Rows are points. Any point is a mix of the corners, with weights that add up to 1. It lies inside the corners' shape when no weight is negative. Is each point inside? If not, which corners have a negative weight?

Corners:
(1): [29.8  0.9]
(2): [-47.2  21.9]
(3): [  4.6 -16.5]
Points:
[-24.4  10.6] -> inside
[-20.2  13.7] -> inside
[-27.6  22.9] -> outside (3)
[17.5 -4.2] -> inside
[-23.2   0.8] -> outside (1)

Corners:
(1): [-33.6  -5.3  13.8]
(2): [ 40.2 -23.0 -27.8]
(3): [-3.2 14.3 12.0]
(4): [-21.3 -18.4  33.6]
Points:
[ 42.7 -14.1 -35.2] -> outside (4)
[15.0 -1.0 -0.6] -> outside (1)
[ 0.9  2.8 -3.2] -> outside (4)
[-32.6  13.4  33.9] -> outside (2)
[ -8.2 -17.8  19.3] -> inside
[ -6.0 -23.2  -0.5] -> outside (3)

Corners:
(1): [ 19.9  13.7  14.2  23.4 -16.6  11.3]
(2): [33.9 29.7 -4.6 -8.1 26.1  5.6]
(3): [ 17.0 -31.6 -30.9  25.5 -13.6 -19.5]
(4): [-39.6  41.7   7.2  10.7  34.2  63.8]
(5): [ 22.4 -10.8  26.6  -5.5 -13.4  25.1]
(6): [  9.8 -16.7 -37.6   7.5 -46.9  -3.4]
(7): [ -8.0  33.6  17.2 -11.2  25.1   1.6]
Points:
[ 10.8 -11.4 -24.9   8.8 -31.5   0.1] -> inside
[ -9.7 -19.0  -1.1  -0.2 -17.1  10.8] -> outside (1, 2)
[-18.4  32.2   5.1   5.6  24.6  40.0] -> inside
[ 2.0 23.9 -8.5  1.2 23.3 15.5] -> outside (1, 5)
[  5.1 -29.3 -16.9  18.6 -52.4  22.2] -> outside (2, 7)
[ 7.5  0.2 -6.1  9.9  0.4 -0.2] -> inside
[-8.7 34.8 12.4 -2.7 11.5 33.0] -> outside (3)
[  3.3  -4.3  -5.0  15.1 -16.7   8.4] -> outside (2)

Corners:
(1): [-14.0 -22.5 -27.9   4.7  -1.9 -56.6 -23.7 -12.6]
(2): [-40.9 -38.7 -36.6 -16.5 -10.2 -19.2 -12.0 -18.2]
(3): [ 37.4  18.1 -17.8   6.9   2.0  34.6  -1.5  10.6]
(4): [-24.6 -40.6 -10.6 -19.5  45.7 -26.0  -1.6 -11.2]
(5): [ -8.1  16.8  30.6  50.0 -19.0  14.4  24.4 -14.2]
(6): [ 15.8  36.1 -25.2  -9.4  14.2  -5.1   1.4 -18.9]
(7): [-45.0 -10.4 -32.8  -6.0  30.9 -19.6 -17.7  16.9]
(8): [ 36.6  35.7  13.9   9.5 -38.0  12.0  47.8  21.3]
(9): [ 25.0  52.4  30.0   2.0 -17.2  29.1   4.0   5.2]
Points:
[ -4.1  -4.5 -24.9  -9.2   6.0 -12.8  -8.7  -2.5] -> outside (5)
[ 0.1  2.4 -2.8  3.2 -6.8 -2.9 10.0 -7.4] -> outside (7)
[ 10.4  36.4 -11.3  -7.0 -12.9  25.4   6.2  19.8] -> outside (1, 4, 5)
[-45.7 -15.6  11.0   1.1  -3.1 -19.5 -16.1  -6.7] -> outside (3, 6, 8)
[  4.7  14.1 -11.2  -1.2  26.6  12.8  17.3   6.3] -> outside (1, 2, 9)
[-5.1 -3.8 -1.4  5.1  4.4 -0.5  3.1  2.0] -> outside (6)
[-25.6 -12.9 -11.8 -33.7  33.4 -18.2  12.7  -6.8] -> outside (1, 3, 5)

Corners:
(1): [-34.9  94.9  -5.4   7.8  10.6  26.8  10.4  15.8   5.4 -12.2  -1.9]
(2): [-10.6  13.9 -17.2  13.8  13.9  -8.2   2.3  11.6   4.2   5.2 -16.4]
(3): [ -3.1  -4.6 -19.4  12.7  16.3 -13.9 -15.4 -14.5  19.1   4.7  16.9]
(4): [  2.1 -14.8   9.2  -4.9  -1.5  -8.9  15.8 -15.9  -9.9  34.6  -9.2]
(5): [ 15.3 -18.9  18.4 -11.9   3.7 -11.0 -13.9   3.9   6.7  15.8 -10.2]
(6): [ -3.9 -19.8   1.1  34.0  -4.2  -0.2   0.0  -8.9  12.0  -8.1   4.4]
(7): [  6.5   7.0  20.3  -0.6   2.5 -18.1   7.9   4.8 -15.4  10.2  11.8]
(8): [ -3.9 -15.6   0.6  -2.2 -33.2   1.8 -10.4  18.0 -19.0  -3.0   0.3]
(9): [  7.2 -19.6  -1.7  -4.2  -3.4  -4.7  20.0   6.5   4.7   3.4  10.5]
(10): [ 19.5  13.1   0.3  -0.8 -16.0 -16.4   7.0  -0.5   8.0   2.0   1.5]
(11): [-31.3 -11.7  -2.9  19.6  -4.0  -7.8   1.2   7.7  28.4  20.8   4.8]
(12): [-26.0 -25.9  10.4  -7.5 -23.6 -14.3  -1.4  -2.2  -1.4 -15.0 -17.0]
Points:
[-1.3 -1.2  3.8  5.4 -5.1 -9.0  2.2  4.0  0.0  5.2  3.1] -> inside
[ 2.7 -6.2  5.2 -1.5 -6.4 -8.7  4.0 -0.8 -2.3  4.3 -1.8] -> outside (11)
[-11.3 -10.6  -2.1  10.1  -3.9  -0.4   7.2   3.2   7.5   4.1  -4.5] -> outside (3, 7, 10)
[-1.7 -1.2  0.5  0.6 -2.5 -3.7 11.3  4.0  3.1  5.7  3.7] -> inside

Corners:
(1): [  0.1  18.3 -19.6 -16.0  16.1 -30.7 -48.5  43.8   7.5  34.7  -5.8  22.7
 -16.8 -23.7]
(2): [-28.7  10.8 -34.4  10.9 -28.2  19.8 -26.3 -11.9  -6.5   2.4  40.8  -4.0
  10.3   6.0]
(3): [ 49.3 -34.8 -21.1  -5.0  16.6  -5.7  26.1 -37.9   6.6  -4.7   9.1  -5.2
 -23.4 -21.6]
(4): [ 33.7 -39.5  19.3  13.7 -13.9 -38.4  31.9  19.2  26.4 -23.3   1.0  -1.7
  31.7  26.4]
(5): [-34.6   6.1  33.2   0.9 -37.8 -40.5 -11.8 -39.5 -22.0 -13.4 -17.9  21.8
 -46.3 -11.4]
(6): [-19.7   3.7   0.8  10.8  28.1  18.5 -31.1 -31.0   9.6  -3.1  30.7 -45.8
  13.0  10.7]
(7): [-12.4  33.6 -13.9  -0.3 -15.7 -31.0  23.6 -17.1 -10.6   2.3 -17.8  31.3
 -44.3  15.8]
(8): [ 14.5 -10.5  30.6 -17.4  11.9  20.1  26.7   3.2  -8.2 -16.9  18.1 -16.9
  49.2   7.0]
(9): [ 53.4  12.2 -11.6   3.3 -31.0  38.1  -8.3 -48.2  10.2   1.8  20.0 -10.5
 -27.4   3.2]
(10): [ 37.0   6.5  11.8  -1.2  -3.9  21.8  29.1  36.0 -42.3 -40.7 -21.2 -18.6
 -27.1 -21.5]
(11): [ 44.3 -54.7   6.0 -14.8  -1.5   0.1 -56.0  20.9   2.9  42.1 -13.1 -53.1
  -8.5   3.0]
(12): [ -6.8 -25.7  15.6 -13.5  -2.8  12.1 -19.3   2.8   0.8 -28.4 -20.7   9.8
  -2.4  -0.5]
(13): [  0.5 -26.6 -10.0  12.2  37.3   9.5 -37.5  31.3 -11.1   0.4  37.0  -5.9
 -12.1   4.4]
(14): [ 16.2 -63.1  -0.1  55.0  31.9  39.0 -29.7 -46.0   5.0  28.0 -10.4 -20.2
 -49.1 -34.6]
(15): [-11.5  36.4 -17.1  22.4  18.6  -8.4 -17.9  20.6 -42.5 -13.2  11.8  12.1
  19.4   7.9]
Points:
[  2.5 -12.7  11.5 -15.3 -15.6  -1.4 -25.2 -12.8   6.5  -6.0   4.2 -10.6
  16.4   7.0] -> outside (7, 10, 13, 14)
[  0.9   4.3  -3.5   2.2  -0.6  -5.6  -4.2  -0.6 -11.5  -5.9  -4.7   5.7
 -14.0   3.5] -> inside
[  3.7  -7.8  -1.9   8.2  -1.7   0.9 -14.8 -10.9  -4.3  -1.9   2.4  -4.5
 -19.1  -3.9] -> outside (8)
[  4.5  -0.6  -2.8   7.0   1.8   6.0  -5.6  -9.4  -4.6  -8.5   6.5   2.4
 -12.9  -3.2] -> outside (11)
[ 14.4  -4.4 -11.7   7.1   6.6   1.2  -5.1  -9.3  -9.2  -3.6  10.1  -2.6
  -6.4  -4.1] -> inside
[  9.7  -5.6  -4.2   1.0  -1.4  -0.7 -10.9  -2.8  -4.8   2.2   1.9  -3.4
 -17.1   3.0] -> inside
